Each row of a before or after table is a point. One or more steps were done to the points. Then noise was added and the rows were shuffled. The steps act on columns, c1 being the first. What was done? A step turns or swaps two columns, mirrors them in a line or flattens them onto one, adds a multiple of one to another, or multiplies or shifts one. Angles are multiples of 10 degrees, from the lower column toward the higher: turns from -170 to 170, lines from 10 to 170 but not 90. Use the fewest steps. Two steps may share a column if one is a turn and the other turns, adds or multiplies; they go together, in the order done. Otherwise the lowest column goes first.

Before (12 x 2)
[[ 0.14 -0.02]
 [-0.23  0.01]
 [-0.14  0.02]
 [ 1.23  0.19]
 [ 0.37 -0.20]
 [ 0.00 -0.06]
 [-0.33  0.54]
 [ 0.12 -0.12]
 [ 0.09  0.10]
 [-0.33  1.08]
 [ 0.66  0.41]
 [-0.27 -0.15]]
After (12 x 2)
[[ 0.01 -0.20]
 [-0.20  0.08]
 [-0.44  1.60]
 [ 0.14 -0.36]
 [ 0.86  1.24]
 [ 1.57  0.55]
 [-0.41  3.26]
 [-0.32  0.02]
 [ 0.14  0.35]
 [ 0.17 -0.07]
 [ 0.50 -0.59]
 [-0.36 -0.44]]
Steps: multiply c1 by 1.3; multiply c2 by 3

Before (10 x 4)
[[-0.10  0.25  0.21  0.08]
 [ 0.24 -0.37  0.06 -0.08]
 [ 0.35 -0.47  0.59 -0.12]
 [-0.18  0.05  0.44 -0.61]
 [ 0.36 -0.27  0.13 -0.21]
 [ 0.27  0.37 -0.55  0.35]
 [-0.33 -0.09 -0.53 -0.49]
 [-0.85  0.10 -0.46 -0.42]
 [-0.66 -0.06 -0.32  0.63]
 [-0.83  0.40  0.40  0.68]]
After (10 x 4)
[[ 0.90 -0.41  0.50 -0.11]
 [ 0.66  0.34 -0.56  0.35]
 [-2.07  0.10 -0.50 -0.41]
 [-0.51  0.05  0.43 -0.60]
 [-0.84 -0.10 -0.59 -0.49]
 [-0.30  0.27  0.27  0.12]
 [-1.68  0.01 -0.31  0.66]
 [ 0.97 -0.24  0.13 -0.15]
 [ 0.63 -0.35  0.02 -0.03]
 [-2.08  0.37  0.41  0.71]]
Steps: multiply c1 by 2.5

Before (9 x 9)
[[-0.76 -0.22 -0.08 -0.87  0.45  0.67 -0.39  0.09 -0.13]
 [ 0.09  0.56  0.95 -0.52  0.25  0.01 -0.39  0.45 -0.15]
 [-0.21 -0.11 -0.68  0.12  0.30  0.06 -0.32 -0.04 -0.47]
 [-0.75 -0.18 -0.24  0.09 -0.58  0.50 -0.42  0.02 -0.55]
 [-0.11 -0.24  0.16  0.05  0.63  0.58 -0.31  0.35  0.16]
 [-0.28  0.74 -0.32  0.60  0.09 -0.09  0.53  0.07 -0.27]
 [ 0.32  1.11  0.52 -0.15  0.10  0.63 -0.16  0.21  0.52]
 [ 0.35  0.16 -0.22  0.77 -0.19 -0.21  0.53 -0.33  0.11]
 [ 0.59 -0.35  0.45 -0.10  0.29  0.65 -0.04  0.13 -0.48]]
After (9 x 9)
[[-0.23 -0.10 -0.76  0.09  0.31 -0.12 -0.31  0.12 -0.32]
 [-0.76 -0.16 -0.34  0.06 -0.57 -0.47 -0.46 -0.06 -0.48]
 [ 0.36  0.18 -0.19  0.81 -0.22  0.16  0.51  0.28  0.19]
 [-0.76 -0.22 -0.11 -0.86  0.44 -0.66 -0.38 -0.16 -0.15]
 [ 0.55 -0.36  0.37 -0.10  0.33 -0.64 -0.06 -0.09 -0.54]
 [-0.27  0.76 -0.38  0.60  0.08  0.30  0.53 -0.49 -0.19]
 [ 0.30  1.11  0.62 -0.15  0.15 -0.22 -0.14 -1.17  0.43]
 [-0.15 -0.24  0.18  0.04  0.64 -0.50 -0.33 -0.37  0.13]
 [ 0.08  0.59  0.90 -0.50  0.24  0.27 -0.39 -0.79 -0.32]]
Steps: add 0.7 times c2 to c8; turn c6 and c8 by -160 degrees; turn c3 and c9 by -10 degrees
